Each row is a point. The points of each table are mixes of a few directions, plus a little noise. Count the directions of each table, and those that both share. Where both have some left over, give the other angles between the two spaces (their principal angles), to ten degrees, smallest first.
In the rows, zero is written as 128.

First, 5 rows:
[[121 127 124]
 [228 144 187]
 [126 126 127]
 [119 126 124]
 [ 45 114  79]]
Second:
[[147 185 191]
 [ 89  29  82]
 [129 132 132]
 [131 147 180]
 [150 180 129]
 [134 126  58]
 [116 100 122]]
Directions: first 1, second 2, shared 0; angles 50

First, 7 rows:
[[ 80 203  94 146 147 114]
 [131  46 175 125 139 164]
 [180 122  91 137 100 125]
 [156  45 180 108 122 148]
 [148 174  53 163 116 121]
 [ 84 225 131  98 134  76]
 [116  81 172 119 140 147]]
Second:
[[110  58 185 119 134 160]
 [167 102  55 188 149 166]
 [180  41 155 123 158 155]
 [ 37 177 165 118 161 118]
 [153 183  77 132 103 100]
 [135 142  79 160  99 138]
 [137 137 184  67  91  88]
 [104 182 124 116 127 100]]
Directions: first 3, second 4, shared 3

First:
[[108 165  92  54 199 169 114  62]
 [112 154 102  81 177 155 117  83]
 [108 159  97  66 185 159 114  74]
 [147  97 160 189  70  94 141 183]
 [149  96 161 193  66  93 141 188]
 [114 150 106  85 170 150 118  89]
 [124 132 124 118 137 133 126 121]
 [157  79 179 224  34  80 150 215]
 [131 120 135 141 113 121 128 140]]
Second, 9 rows:
[[164 163  99 109 152 146 152  94]
 [104 105 146 141 113 116 113 149]
 [242 236  41  69 203 185 201  23]
 [ 83  86 162 151  99 105 100 169]
 [ 84  86 162 151  99 105 100 168]
 [120 120 134 133 123 124 122 136]
 [145 145 115 119 139 136 139 112]
 [147 146 114 118 141 138 140 110]
 [ 61  65 179 163  84  94  85 189]]
Directions: first 1, second 1, shared 0; angles 50

First, 11 rows:
[[111 117 145  77 119  97 130  87 140 159 104]
 [117 149 117 244 167  87  61  73 188  89 167]
 [ 94 106 107  14  83 142 188 104  81 129  59]
 [156 118 174  70 122 132 141 167 122 191 132]
 [ 73 138 176  89  63 133 135  93 187 135 132]
 [180 108  64 142 198 110 128 144  52 123 101]
 [162 125 200 118 149  94  92 139 171 208 162]
 [153 126 104 142 145 145 139 162  93 116 127]
 [152 121  74 180 188  97 105 108  98 102 118]
 [115 148 128 195 121 143 108 133 161  91 163]
 [ 94 154 119 136  53 225 180 199 117  64 148]]
Second, 10 rows:
[[151 156 126 138 166 120 144 110 114 118  98]
 [160  74  92 111  96 174 141  82 146 126 193]
 [101 181 148  88 171  77  11 228 165 239 143]
 [147 107 110 123 116 150 140 101 132 122 152]
 [ 83 112 158 172  79 127 199 117  89  41  73]
 [111 133 139 129 123 119 118 148 129 133 122]
 [118 172 138  89 172  89  23 207 164 231 151]
 [190 119  92 130 154 158 165  58 120 109 137]
 [119 107 135 168  95 145 211  82  91  40  87]
 [102 120 141 132 105 122 127 145 127 120 124]]
Directions: first 4, second 3, shared 0; angles 40, 50, 90

First (8 x 14):
[[132 189 179  32 185 147 149 134 184 192 131 107  86  76]
 [110 112  77 158 147 150  89 158  89 144 173  81 135 134]
 [136 142 181 123 128  91 140 119 149 126 150 147 138 121]
 [137 106 128 162  98 118 107 110 104  93 122 149 153 145]
 [126 130 122  97 124 130 165 138 166 111 108 175 125 172]
 [144 133 107 133 130 115 105 131 125 155  99 119 117 132]
 [133 126 160 113 114 150 122 100 124  99 122 146 141 116]
 [106  82  71 207 101 122 147 135  83 100 118 103 130 129]]
Second, 11 rows:
[[131 163 108 140  92 152 129 150 105 151 143 142 146 119]
 [162 142 114 126 145 172 132 249  17 107 119  98 184 143]
 [113 135 127 129 113 114 124  88 164 141 132 143 114 119]
 [102 102 140 109 161  80 109  87 169 106 108 118 112 126]
 [132  92 156 139 130 125 148  57 193 136 141 143  81 135]
 [119 175  98 130  95 136 117 160  95 149 133 136 157 112]
 [140  77 162 131 157 128 148  85 169 113 129 126  92 144]
 [129 160 109 127 111 140 121 171  85 136 130 125 156 121]
 [124  96 150 128 142 111 135  73 180 123 128 132  95 133]
 [113  94 146 112 168  92 117  99 159 100 108 115 112 132]
 [139 171 102 135  98 157 128 187  73 145 137 131 162 123]]
Directions: first 6, second 3, shared 0; angles 60, 70, 90

First:
[[101 100 104 120 121 113 153 116  94 135 120 123 152 149 142 138 118 136]
 [200 197 191 150 148 164  61 162 212 109 149 142  68  74  92 104 151 107]
 [133 132 133 129 130 130 122 133 133 127 130 129 124 125 126 126 129 128]
 [ 97  97  97 119 120 112 158 113  89 137 119 122 157 153 143 139 117 138]
 [222 220 214 156 154 178  42 174 239 101 153 147  44  57  82  97 157  97]
 [167 168 164 142 142 149  90 148 176 117 139 136  93  96 109 115 141 114]
 [ 72  74  79 111 113  97 179 102  62 146 113 117 176 170 155 147 110 147]
 [ 71  69  75 109 113  98 184  98  58 144 112 114 180 174 156 147 111 148]
 [ 91  91  96 117 117 109 162 112  84 139 118 119 159 156 146 140 117 139]]
Second (8 x 18):
[[131  95 107 142 125 113 172 106  71 133 112 131 148 207 135 185 102 137]
 [ 77 150 129  86 122 135  83 149 188 131 145 113 129   7 137  31 164 126]
 [200 175 177 159 145 154  90 148 174 111 138 144  79 124  97 140 133 111]
 [ 99 109 109 116 122 118 144 120 110 135 124 121 148 129 140 123 126 135]
 [168 185 175 133 140 156  68 158 204 113 147 135  83  58 104  87 153 111]
 [147  94 111 153 127 113 177 104  63 131 111 135 143 228 131 204  97 137]
 [167 120 133 157 134 127 151 118  97 124 118 139 122 201 119 187 107 128]
 [ 37  96  83  79 109 107 140 120 115 145 127 106 173  71 160  67 141 143]]
Directions: first 1, second 2, shared 1

First, 8 rows:
[[108 134 140 162 123 141 116 146 140 121 129 126 144  99 148 131 124 121
  117 156 140 142 133 119]
 [113 135 136 140 115 133 103 157 141 138 134 133 141 110 133 109 128 139
  120 142 128 122 132 116]
 [134 139 139  99 107 127 126 107 118 162 123 127 105 123 105 116 134 118
  150 106 104 133 119 121]
 [143 112 109 109 145 125 159  90 112 115 127 116 113 146 120 144 124 115
  147  98 131 132 122 152]
 [117 107  96 149 159 110 119 124 151 120 150 129 118 120 144 141 114 141
  116 102 132  77 146 169]
 [138 122 124 157 157 128 148 148 127  81 121 133 154 156 153 156 128 135
   95 169 156 140 135 123]
 [156 140 137 124 141 107 144 107 123 139 118 144 101 158 119 156 143 123
  111 134 108 123 130 119]
 [117 133 143  82  79 154 110 147 111 148 125 113 150 112 102  70 128 134
  169 116 125 158 104 104]]
Second:
[[133 148 112 127 121 130  98  75 144 141 126 132 115 122 116 135 131 109
  148 139 127 119 133 116]
 [122 113 144 130 131 127 151 173 115 120 130 125 137 128 138 121 126 143
  112 119 127 137 124 137]
 [128 119 132 127 133 126 141 148 121 120 129 126 134 134 132 126 127 136
  120 124 130 131 126 134]
 [164 149  61 114 148 121  89   7 154 112 124 136 112 170 103 159 133 105
  162 148 148  95 139 121]
 [122 108 146 129 135 126 159 184 111 115 130 124 141 133 141 120 125 148
  107 116 129 138 122 140]
 [138 116 116 122 144 122 144 133 122 108 128 127 135 152 130 134 127 138
  122 125 137 124 127 138]
 [ 95 148 173 144  87 143 105 152 134 178 128 128 118  63 131 106 129 113
  132 129 101 147 127 109]
 [126 102 142 127 141 123 167 189 108 107 131 123 144 142 142 123 124 152
  104 115 132 136 122 144]
 [128 149 118 129 116 132  97  80 144 146 126 132 115 115 117 132 131 108
  148 139 124 121 133 114]
 [124 128 135 130 124 129 129 137 127 132 128 127 128 121 130 125 128 128
  126 127 125 131 127 127]]
Directions: first 5, second 2, shared 1; angles 60
